Each row is a point. Each copy is the shape, with its points in the same order, turned, moved and blurred by noise. Say if it was mirrored as well.
In the rows, 128 means zero.

Shape:
[[123 155]
 [125 154]
 [142  56]
 [ 99 161]
 [139  69]
 [152 109]]
Copy 1 (6 x 2):
[[140 139]
 [136 137]
 [ 69  64]
 [128 158]
 [ 75  77]
 [117  88]]
Copy 1 is: only turned
Copy 2 (6 x 2):
[[123 152]
 [121 152]
 [165  63]
 [141 174]
 [164  71]
 [129  96]]
Copy 2 is: mirrored
Copy 3:
[[ 87 105]
 [ 97 101]
 [184 137]
 [ 77 125]
 [181 133]
 [151  97]]
Copy 3 is: mirrored
Copy 4:
[[122 152]
 [114 148]
 [181  71]
 [ 91 140]
 [171  80]
 [166 122]]
Copy 4 is: only turned

Shape (9 x 3):
[[ 74 164 130]
 [ 69 127 171]
 [120 118 147]
 [156 172 187]
 [162 164  95]
 [154 141 171]
 [176 102 116]
 [169 118  93]
 [143 168  97]]
Copy 1:
[[108 190 115]
 [ 63 159 117]
 [103 121 121]
 [121 130 185]
 [187 133 124]
 [120 112 170]
 [148  73 113]
 [168 100  99]
 [170 144 115]]
Copy 1 is: only turned
Copy 2 (9 x 3):
[[195 106 177]
 [150  75 207]
 [119 107 174]
 [120 169 209]
 [147 164 117]
 [107 150 185]
 [ 85 134 118]
 [120 139 102]
 [167 156 122]]
Copy 2 is: mirrored
Copy 3 (9 x 3):
[[117 196 126]
 [146 186 172]
 [142 138 142]
 [201 158  95]
 [117 124  67]
 [183 135 114]
 [136  81 112]
 [116  91  97]
 [113 142  73]]
Copy 3 is: only turned
Copy 4, 9 rows:
[[ 88  90 120]
 [ 97  89 174]
 [142 122 151]
 [ 91 181 153]
 [143 154  78]
 [123 168 156]
 [189 155 125]
 [185 147  97]
 [133 141  81]]
Copy 4 is: only turned

Shape:
[[115  93  36 159]
 [138 137 146 121]
 [100 119 158  93]
 [161 135 112 138]
 [112 194 162 152]
 [148 112 169 149]
 [ 88 133 160 108]
 [109 109 168  93]
 [101 139  42 165]
 [184 119 139 113]]
Copy 1 (10 x 4):
[[158  37 122 164]
 [129 148 113 117]
 [101 133 127  79]
 [157 130  98 143]
 [140 183 170 132]
 [ 97 159 101 145]
 [101 139 146  86]
 [ 88 136 115  82]
 [179  58 161 160]
 [139 148  64 127]]
Copy 1 is: mirrored
Copy 2, 10 rows:
[[135 102 104 233]
 [124 148 122 115]
 [141 114  92  92]
 [122 150 145 154]
 [ 69 179  89 102]
 [155 180 115 119]
 [124 127  78  93]
 [153 118  99  87]
 [ 88 112  97 219]
 [146 153 165 126]]
Copy 2 is: mirrored
Copy 3 (10 x 4):
[[161 214 103 115]
 [111  90 113 134]
 [ 61  98 132 119]
 [157 112  96 131]
 [118  88 141 199]
 [137  67 137 115]
 [ 69 101 161 141]
 [ 66  87 136 115]
 [161 195 120 167]
 [133  77  83 105]]
Copy 3 is: mirrored

Shape:
[[166 144 128 177  80 125]
 [ 64 171 127 165 143 166]
 [110 126 153 115 147 115]
 [ 98 140 129  91 202 102]
 [175  70 141  74 132 118]
 [153 180 167 156 150 124]
 [101 174  74 160 116 196]
 [159 151 130 134 104 135]
 [101 102  60 142 157 167]
 [174 107 131 136 133 158]]
Copy 1:
[[168 152 119 159  66  94]
 [ 91 113 160 167 136  76]
 [ 90 112 109 141 103 146]
 [ 66  93  75 167 154 159]
 [145 144  58  96 113 195]
 [136  97 128 195  89 146]
 [137 153 153 184 168  60]
 [155 155 121 171  92 130]
 [135 112  87 123 181  71]
 [174 123 104 130 110 139]]
Copy 1 is: mirrored
Copy 2 (10 x 6):
[[181 132  79 141  89 153]
 [106  81 177 116  66 158]
 [117  97 133 131 134 106]
 [ 50  66 129 121 146 110]
 [143 126  95  97 211 100]
 [103 120 115 164 116 174]
 [130  96 155  61  59 174]
 [142 138 109 112 110 142]
 [138  48 120  39 104 137]
 [151 110 111 106 148 167]]
Copy 2 is: only turned
